Every row gives one point. Each copy is the shape, with its points in the same order, stretched, turned, moved and blurred by noise. Some copies are also mirrored. Which?

Shape (7 x 2):
[[ 0.16  0.05]
 [-0.26 -0.10]
 [ 0.28  0.27]
 [-0.20  0.13]
 [-0.90 -0.54]
 [ 0.20 -0.40]
 [ 0.28  0.25]]
Copy 1 (7 x 2):
[[ 0.09 -0.27]
 [ 0.17  0.33]
 [ 0.29 -0.49]
 [ 0.39  0.17]
 [ 0.03  1.31]
 [-0.40 -0.11]
 [ 0.24 -0.48]]
Copy 1 is: only turned
Copy 2 (7 x 2):
[[ 0.10  0.04]
 [-0.32  0.12]
 [ 0.15 -0.17]
 [-0.29 -0.11]
 [-0.92  0.44]
 [ 0.19  0.50]
 [ 0.19 -0.13]]
Copy 2 is: mirrored
Copy 3 (7 x 2):
[[ 0.28  0.12]
 [-0.30 -0.31]
 [ 0.68  0.04]
 [-0.03 -0.43]
 [-1.39 -0.83]
 [-0.22  0.51]
 [ 0.61  0.14]]
Copy 3 is: mirrored
Copy 4 (7 x 2):
[[-0.04 -0.23]
 [-0.12  0.08]
 [ 0.20 -0.28]
 [ 0.12  0.09]
 [-0.52  0.46]
 [-0.48 -0.31]
 [ 0.13 -0.24]]
Copy 4 is: only turned

Shape (10 x 4):
[[-0.05  0.02  0.08  0.11]
 [-0.57 -0.21 -0.06 -0.56]
 [ 0.27  0.30  0.07 -0.36]
 [ 0.70 -0.51 -0.23 -0.43]
 [ 0.00  0.02 -0.06 -0.29]
 [ 0.14  0.52 -0.79  0.04]
 [ 0.13 -0.29  0.30 -0.62]
 [-0.43 -0.17  0.48  0.17]
 [ 0.53  0.43 -0.35  0.06]
 [-0.39  0.06 -0.65  0.10]]
Copy 1 (10 x 4):
[[ 0.11 -0.09 -0.05 -0.11]
 [-0.31 -0.33 -0.38 -0.67]
 [ 0.05 -0.61  0.08  0.15]
 [-0.77 -0.55 -0.24  0.64]
 [-0.07 -0.37 -0.18 -0.10]
 [ 0.70 -0.39 -0.48  0.28]
 [-0.64 -0.52  0.04 -0.11]
 [-0.04  0.21  0.11 -0.52]
 [ 0.43 -0.48 -0.11  0.52]
 [ 0.38 -0.04 -0.61 -0.26]]
Copy 1 is: only turned
Copy 2 (10 x 4):
[[ 0.00 -0.05 -0.10  0.11]
 [ 0.61 -0.50 -0.32 -0.16]
 [-0.32 -0.27 -0.52 -0.39]
 [ 0.11 -0.41 -1.33 -0.03]
 [ 0.03 -0.16 -0.48 -0.17]
 [-0.10  1.01 -0.84 -0.77]
 [ 0.16 -0.97 -0.56  0.03]
 [ 0.21 -0.52  0.54  0.45]
 [-0.36  0.52 -0.81 -0.44]
 [ 0.45  0.72 -0.38 -0.43]]
Copy 2 is: mirrored
Copy 3 (10 x 4):
[[-0.22 -0.20  0.17 -0.07]
 [ 0.17  0.23 -0.09 -0.53]
 [-0.34  0.38  0.31 -0.06]
 [-0.13  0.54 -0.03  0.61]
 [-0.05  0.17  0.19 -0.13]
 [ 0.20 -0.07  1.00  0.14]
 [-0.29  0.60 -0.29 -0.10]
 [-0.28 -0.41 -0.11 -0.39]
 [-0.15  0.08  0.77  0.31]
 [ 0.39 -0.37  0.57 -0.08]]
Copy 3 is: mirrored

Shape (10 x 6):
[[-0.35  0.01  0.33 -0.50  0.02  0.23]
 [ 0.20 -0.07  0.01 -0.53  0.07 -0.38]
 [-0.28  0.14 -0.12  0.35 -0.57 -0.52]
 [ 0.44 -0.52  0.94 -0.43  0.05  0.00]
 [ 0.17  0.78 -0.27 -0.47 -0.02 -0.42]
 [ 0.32 -0.46 -0.37 -0.30 -0.14 -0.29]
 [-0.36 -0.03 -0.09 -0.55  0.02 -0.10]
 [-0.39 -0.49 -0.48  1.17 -0.29  0.19]
 [-0.21 -0.49  0.23 -0.40 -0.16  0.22]
 [ 0.42 -0.34 -0.16 -0.24 -0.51  0.03]]
Copy 1 (10 x 6):
[[-0.12  0.53  0.50  0.41 -0.09 -0.24]
 [ 0.15  0.09  0.12  0.25  0.05  0.21]
 [-0.44  0.03 -0.13 -0.23  0.00  0.18]
 [ 0.19 -0.05  0.46  0.59 -0.77 -0.14]
 [ 0.14  0.66  0.26 -0.06  0.33  0.67]
 [ 0.12 -0.21 -0.47  0.25  0.05  0.06]
 [-0.08  0.39  0.25  0.31  0.23 -0.06]
 [-0.20 -0.21 -0.66 -0.57 -0.38 -0.94]
 [-0.14  0.20  0.08  0.52 -0.22 -0.38]
 [-0.06  0.01 -0.54  0.40 -0.25  0.06]]
Copy 1 is: only turned
Copy 2 (10 x 6):
[[-0.26  0.53 -0.11 -0.75 -0.42 -0.25]
 [ 0.01  0.87 -0.21  0.08  0.09 -0.24]
 [ 0.21 -0.56 -0.39  0.17  0.12  0.43]
 [ 0.49  0.46 -0.52 -0.58  0.14 -1.16]
 [-0.82  0.71 -0.51  0.46 -0.34  0.05]
 [ 0.39  0.63  0.21  0.74  0.22 -0.10]
 [-0.25  0.84  0.11 -0.19 -0.23  0.25]
 [ 0.64 -1.41  0.37  0.51  0.41  0.59]
 [ 0.31  0.46  0.18 -0.34 -0.28 -0.28]
 [ 0.46  0.18 -0.26  0.45 -0.30 -0.41]]
Copy 2 is: only turned

Shape (11 x 8):
[[ 0.16  0.37 -0.36  0.25  0.23  0.00 -0.34  0.08]
 [ 0.07  0.08  1.10 -1.46  0.30  0.03 -0.17 -0.13]
 [-0.07  0.18  0.35  0.28 -0.16  0.02 -0.11  0.17]
 [ 0.20  0.33 -0.21 -0.33 -0.59  0.09 -0.03 -0.09]
 [ 0.26  0.32  0.06  0.10  0.27  0.36 -0.07  0.26]
 [ 0.01 -0.03 -0.30  0.07 -0.46 -0.11 -0.14 -0.08]
 [-1.37 -0.08 -0.06  0.33  0.25  0.03 -0.31  0.21]
 [ 0.40  0.38 -0.15  0.25  0.08 -0.26  0.11 -0.14]
 [ 0.38 -0.14 -0.27  0.23  0.40 -0.02  0.00  0.37]
 [ 0.09  0.27 -0.36  0.35  0.42  0.07  0.43  0.32]
 [ 0.31 -0.01 -0.26  0.31  0.36  0.33  0.14 -0.23]]
Copy 1 (11 x 8):
[[-0.52 -0.38 -0.07 -0.22 -0.50 -0.30 -0.61 -0.28]
 [ 0.08  1.37  0.15  0.57  0.52  1.66 -0.06  0.09]
 [-0.10 -0.23  0.47  0.54  0.26 -0.20 -0.13 -0.21]
 [-0.90 -0.40 -0.59  0.54  0.20  0.04 -0.16 -0.37]
 [-0.24 -0.03  0.07 -0.02 -0.04 -0.20 -0.63  0.07]
 [-0.50 -0.48 -0.26  0.41  0.03 -0.25  0.02 -0.48]
 [-0.31  0.32  1.54  0.36 -0.65 -0.72  0.56 -0.66]
 [-0.42 -0.52 -0.25 -0.49  0.18 -0.07 -0.59 -0.39]
 [ 0.19  0.00 -0.26 -0.38 -0.20 -0.36 -0.77 -0.12]
 [-0.41 -0.01  0.09 -0.71 -0.01 -0.72 -0.80 -0.38]
 [-0.11 -0.27 -0.19 -0.74 -0.02 -0.46 -0.25  0.28]]
Copy 1 is: only turned
Copy 2 (11 x 8):
[[-0.32 -0.58  0.29  0.40 -0.28 -0.03  0.14  0.02]
 [ 0.18  0.64 -0.30 -0.43  0.97 -1.41  0.49 -0.23]
 [ 0.38 -0.14  0.14  0.12 -0.41  0.02  0.40 -0.13]
 [-0.22  0.46 -0.16  0.28 -0.33 -0.33 -0.08 -0.17]
 [-0.31 -0.41 -0.09  0.16 -0.12 -0.05  0.64 -0.13]
 [ 0.12  0.22  0.14  0.02 -0.50  0.02 -0.27  0.02]
 [ 0.40 -0.37  0.98 -0.61 -0.88 -0.69  0.13  0.21]
 [-0.07 -0.39 -0.10  0.47 -0.17  0.22 -0.07 -0.41]
 [-0.20 -0.46  0.16 -0.07 -0.01  0.49  0.25 -0.12]
 [-0.42 -0.53  0.05  0.11 -0.32  0.35  0.30 -0.55]
 [-0.23 -0.63 -0.42 -0.15 -0.15  0.23  0.16 -0.07]]
Copy 2 is: mirrored

Shape (12 x 9):
[[-0.19 -0.37 -0.13 -0.16 -0.16 -0.52 -0.10 -0.07 -0.04]
 [-0.05 -0.39 -0.41  0.10 -0.35 -0.24  0.24  1.22 -0.11]
 [ 0.02 -0.34 -0.25  0.41 -0.31 -0.13 -0.03  0.15 -0.35]
 [ 1.57 -0.40 -0.32 -0.20 -0.12 -0.17  0.13 -0.46 -0.12]
 [ 0.08  0.85 -0.17 -0.03 -0.16 -0.24  0.09 -0.42 -0.31]
 [ 0.03  0.59 -0.07 -0.21  1.52 -0.15  0.23 -0.40 -0.02]
 [-0.04 -0.41 -0.28 -0.03 -0.27  0.16  0.29 -0.13 -0.26]
 [-0.15 -0.24  0.55 -0.09  0.06 -0.12  0.13  0.03 -0.24]
 [-0.11 -0.19 -0.13 -0.19  0.30  0.17 -0.46 -0.28 -0.20]
 [-0.18 -0.14 -0.29 -0.24 -0.33  0.00  0.18  0.10 -0.19]
 [ 0.53 -0.17 -0.43  0.13 -0.18  0.09 -0.40  0.44  0.99]
 [ 0.56 -0.08 -0.12 -0.29  0.00 -0.27  0.16  0.82 -0.34]]
Copy 1 (12 x 9):
[[-0.13  0.14 -0.44  0.58 -0.25 -0.06 -0.15 -0.15 -0.23]
 [-0.01  0.88  0.33 -0.33 -0.92 -0.52 -0.06  0.24  0.22]
 [-0.08  0.61 -0.18  0.09 -0.16 -0.04 -0.25  0.31 -0.13]
 [-0.77 -0.20  0.37  0.59 -0.77  0.24 -0.59  0.72 -0.11]
 [-0.42  0.38  0.48  0.46  0.56  0.18 -0.12 -0.34  0.65]
 [ 0.19 -0.82  0.22 -0.23  1.38  0.41 -0.77 -0.44  0.98]
 [-0.17  0.46 -0.17  0.21 -0.27 -0.07 -0.09  0.44  0.32]
 [ 0.28 -0.08 -0.16  0.28  0.13  0.07  0.06  0.20 -0.02]
 [ 0.01 -0.04 -0.59  0.07  0.21  0.51 -0.07 -0.12 -0.01]
 [-0.20  0.53 -0.02  0.25 -0.37 -0.09  0.09  0.08  0.43]
 [-0.93  0.09 -0.05 -0.21 -0.72 -0.29  0.24  0.16 -0.57]
 [ 0.02  0.31  0.65 -0.06 -0.74  0.02 -0.19  0.15  0.37]]
Copy 1 is: only turned
Copy 2 (12 x 9):
[[-0.12  0.41 -0.49  0.09 -0.36 -0.24  0.09  0.06 -0.01]
 [-0.67  0.00  0.22 -0.63 -0.96  0.45  0.38 -0.46  0.11]
 [-0.05  0.17  0.19 -0.09 -0.49  0.14  0.32  0.27 -0.30]
 [-0.84  0.30 -0.01 -0.26  0.46 -0.38  0.43  1.73  0.42]
 [ 0.69 -0.31 -0.48 -0.10 -0.09  0.00 -0.67  0.57  0.04]
 [-0.56 -0.04 -0.30  0.99  0.17  0.36 -1.51  0.42  0.26]
 [ 0.09 -0.02 -0.02  0.23 -0.15 -0.01  0.41  0.26  0.31]
 [-0.27 -0.31 -0.47  0.32  0.16  0.23  0.12 -0.06 -0.53]
 [-0.06  0.59 -0.04  0.32  0.41  0.29 -0.31  0.05 -0.12]
 [ 0.17 -0.02 -0.25 -0.05 -0.21  0.08  0.21 -0.03  0.34]
 [-0.84  0.62  0.69 -0.57  0.13 -0.59 -0.17 -0.17 -0.02]
 [-0.87 -0.08 -0.23 -0.59 -0.23  0.66  0.10  0.33  0.18]]
Copy 2 is: mirrored

Shape (17 x 11):
[[ 0.83  0.12  0.04  0.59  0.13 -0.66  0.11 -0.21 -0.46 -0.58 -0.17]
 [ 0.59 -0.17 -0.29  0.04 -0.19  0.15 -0.27  0.24 -0.03 -0.62 -0.26]
 [-0.27  0.22 -0.05 -0.02 -0.19 -0.16 -0.28  0.43  0.09 -0.09  0.11]
 [ 0.99  0.41  0.31 -0.18  0.18 -0.26 -0.08 -0.38 -0.63 -0.69 -0.37]
 [ 0.35 -0.32  0.10  0.37 -0.08  0.58  0.07  0.72 -0.26 -0.02 -0.14]
 [-0.27 -0.14  0.38  0.25  0.10 -0.23 -0.68  0.11  0.36  0.29  0.32]
 [-0.55  0.05  0.09  0.46 -0.35 -0.27 -0.03  0.23 -0.01  0.34 -0.11]
 [-0.26 -0.05  0.49  0.30 -0.13 -0.16  0.01  0.32  0.43 -0.15  0.14]
 [-0.45  0.35  0.29  0.43  0.39 -0.08 -0.39  0.15  0.06 -0.01  0.46]
 [ 0.18 -0.26  0.19  0.17 -0.31  0.09  0.25  0.42 -0.80  0.18 -0.17]
 [-0.45  0.51  0.04  0.09  0.26 -0.36  0.09  0.32  0.51  0.22  0.40]
 [ 0.48  0.17 -0.14  0.18 -0.26  0.08  0.27 -0.64 -0.32 -0.46  0.08]
 [ 0.24  0.08  0.09  0.41  0.13 -0.13  0.35 -0.16 -0.57 -0.75 -0.35]
 [-0.29 -0.25 -0.04  0.29  0.48 -0.39  0.15  0.31  0.13  0.34  0.39]
 [-0.26 -0.21  0.17  0.21  0.26  0.08  0.08  0.24  0.24  0.34 -0.38]
 [ 0.44  0.23  0.21  0.56 -0.28  0.14  0.46  0.30 -0.30  0.31 -0.18]
 [ 0.66  0.19 -0.16  0.41  0.15  0.09 -0.39 -0.02 -0.45 -0.36 -0.50]]
Copy 1 (17 x 11):
[[ 0.60 -0.06 -0.54 -0.69 -0.03  0.81  0.03 -0.60 -0.14 -0.58 -0.07]
 [ 0.19 -0.48 -0.37 -0.19 -0.11  0.85 -0.65 -0.23 -0.37  0.19  0.21]
 [ 0.27 -0.02  0.19  0.10 -0.42  0.17 -0.05  0.35 -0.14  0.32  0.04]
 [ 0.06 -0.73 -0.39 -0.65 -0.30  1.06  0.26 -1.03  0.04 -0.58  0.02]
 [-0.32  0.34 -0.36  0.09  0.33  0.69 -0.47 -0.39 -0.59  0.43  0.04]
 [ 0.32  0.41  0.08  0.63 -0.52 -0.29 -0.18  0.22  0.31 -0.06  0.28]
 [ 0.23  0.44  0.47  0.11  0.15 -0.07  0.17  0.44 -0.06  0.25  0.31]
 [ 0.15  0.19 -0.41  0.28 -0.16  0.28 -0.06  0.34  0.17  0.24  0.26]
 [ 0.18  0.21 -0.01  0.56 -0.40 -0.18  0.05  0.24  0.07 -0.44 -0.29]
 [ 0.01  0.23  0.15 -0.24  0.44  0.45  0.13 -0.51 -0.39  0.53  0.01]
 [ 0.05  0.21 -0.06 -0.02 -0.69 -0.39  0.15  0.72  0.00 -0.03 -0.10]
 [ 0.27 -0.75 -0.33 -0.38  0.38  0.39  0.04 -0.22 -0.47 -0.61  0.04]
 [ 0.19 -0.31 -0.33 -0.48  0.53  1.03  0.03 -0.38 -0.06 -0.29 -0.32]
 [ 0.20  0.49 -0.10 -0.09 -0.28 -0.38 -0.42  0.21  0.08  0.13 -0.44]
 [-0.48  0.19  0.10 -0.06  0.14  0.09 -0.36  0.14  0.32  0.27  0.21]
 [-0.27  0.44 -0.29 -0.30  0.35  0.42  0.29 -0.23 -0.63 -0.03  0.33]
 [ 0.07 -0.16 -0.02 -0.21  0.02  0.85 -0.30 -0.52 -0.22 -0.43  0.07]]
Copy 1 is: mirrored
Copy 2 (17 x 11):
[[-0.73 -0.63 -0.13 -1.19 -0.55 -0.30  0.23  0.06 -0.13 -1.51  0.35]
 [-0.24 -1.08 -0.58 -0.18 -0.68 -0.21 -0.37  0.62 -0.09 -0.68  0.16]
 [-0.06 -0.55  0.13  0.53  0.17 -0.01  0.62  0.06 -0.01 -0.11  0.29]
 [-1.02 -0.14 -0.30 -0.50 -1.27 -0.55 -0.32 -0.04 -0.56 -1.78  0.09]
 [ 0.55 -0.74 -0.26 -0.06 -0.39 -0.32 -0.43  0.08  0.59 -0.20  0.94]
 [ 0.20 -0.13  0.94  0.23  0.32  0.24  0.66  0.60 -0.12 -0.33  0.83]
 [ 0.28 -0.11  0.70  0.26  0.09  0.12  0.90 -0.04  0.52  0.06  0.35]
 [ 0.68 -0.24  0.38 -0.03  0.24 -0.06  0.68  0.40  0.37 -0.48  0.20]
 [ 0.16 -0.39  0.97  0.26  0.62 -0.22  0.50 -0.12 -0.06 -0.40  0.65]
 [ 0.00  0.01 -0.19 -0.10 -0.64 -0.40  0.22 -0.26  0.53 -0.05  0.81]
 [ 0.19 -0.23  0.49  0.19  1.03  0.41  0.60 -0.41 -0.11 -0.23  0.13]
 [-0.14 -0.21 -0.23 -0.69 -1.02 -0.37 -0.32 -0.35 -0.23 -0.61 -0.43]
 [-0.37 -0.44 -0.11 -0.65 -0.46 -0.73 -0.09 -0.02  0.34 -1.01 -0.16]
 [-0.02 -0.12  0.35 -0.47  1.19  0.30  0.36  0.01  0.20  0.01  0.63]
 [ 0.31  0.01  0.55  0.04  0.32  0.28 -0.15  0.38  0.53 -0.25  0.41]
 [ 0.49 -0.23  0.09 -0.39 -0.69  0.05  0.00 -0.70  0.52 -0.53  0.64]
 [-0.64 -0.88  0.13 -0.21 -0.88 -0.22 -0.47  0.22 -0.07 -1.14  0.63]]
Copy 2 is: only turned
